Rows are points. The window is the flat piece filled in between its corners: a triangle in 3 columns, a solid with four corners in 4, and so on. A path goes straight from each point to the next, and from the last back to the first. After which points does the path pass through the window?

Window:
[[-1.1  4.9 -1.3]
 [ 7.0 -3.6  1.5]
 [ 1.7  6.6 -0.4]]
Path:
(1): [-0.4  8.5  4.2]
(2): [1.1 2.4 1.1]
(3): [ 3.6  1.9 -5.2]
(4): [ 1.5  7.0 -4.9]
(5): [-2.5  2.7  2.1]
(6): [-0.7 -0.6  4.7]
(7): [ 1.4  4.0 -3.7]
(8): [ 0.4  3.4 -3.6]
Through the window after points: 2, 4, 8

Window, 4 rows:
[[ 6.8 -4.4 -2.5  1.0]
 [-1.1  3.7  2.3 -1.6]
 [ 8.4 -1.5 -2.4 -1.8]
 [-2.1  4.3 -1.8 -1.6]]
Path:
(1): [ 2.0  1.1 -0.5  1.2]
(2): [ 5.3 -4.5 -1.3 -5.7]
(3): [ 2.6 -2.9 -3.1 -3.2]
(4): [ 3.3  5.0 -1.8  1.1]
(5): [ 6.9 -0.7 -1.2  1.3]
(6): [ 4.7 -6.7 -4.0 -2.0]
(7): [ 8.8 -6.3  1.7 -5.5]
(8): [ 1.9  0.8 -3.7  4.2]
(9): [2.6 0.5 1.8 2.5]
(10): [ 2.9 -2.3 -4.0 -4.0]
(11): [-2.6  0.8 -4.5 -5.3]
(12): [2.2 5.8 4.5 0.4]
Through the window after points: 1, 5, 7

Window (6 x 6):
[[-2.7  0.9 -4.8  3.3 -5.3  0.0]
 [ 3.0  0.7  6.4  8.7  0.2 -8.9]
 [ 4.3  4.9  0.9 -0.2 -8.4  2.5]
 [ 2.2  4.2  3.5  0.7 -1.3  9.0]
 [-2.3 -0.9 -3.9 -2.3  1.4  2.2]
 [-5.3  3.8  0.3 -1.4  4.3  2.2]]
Path:
(1): [ 4.4  5.2  1.8  3.7 -0.1  7.3]
(2): [-2.0  3.5 -5.1  0.4 -1.0  3.1]
(3): [-1.1 -0.1 -0.3 -1.7 -3.0  4.2]
(4): [-5.2  0.9  3.2  4.0 -3.9 -3.6]
(5): [ 2.2  1.6 -2.9  2.3 -0.4 -1.6]
(6): [ 2.1  4.3 -1.7  1.1  0.2  7.8]
(7): [ 0.7  2.7  7.5  0.9 -4.9  4.8]
(8): [-1.3  1.2  0.1  3.5 -9.2  4.5]
(9): [ 1.6  3.7 -3.4  0.2 -2.6 -1.7]
(10): [ 0.0  4.8 -8.2  1.8  2.6  1.4]
(11): [-3.7 -4.1  1.2 -2.1 -3.8  1.5]
(12): [-4.2  0.6  1.3  1.2  1.0  0.7]
(13): [ 5.6  5.6 -0.5  3.8 -0.2 -4.7]
(14): [ 1.5  6.9 -5.3  4.2  1.8  2.1]
(15): [-6.1 -2.9 -0.4 -0.9 -4.7 -2.1]
(16): [-4.6 -1.4  5.6 -1.3 -2.9 -2.9]
Through the window after points: 6, 8, 10, 12, 16
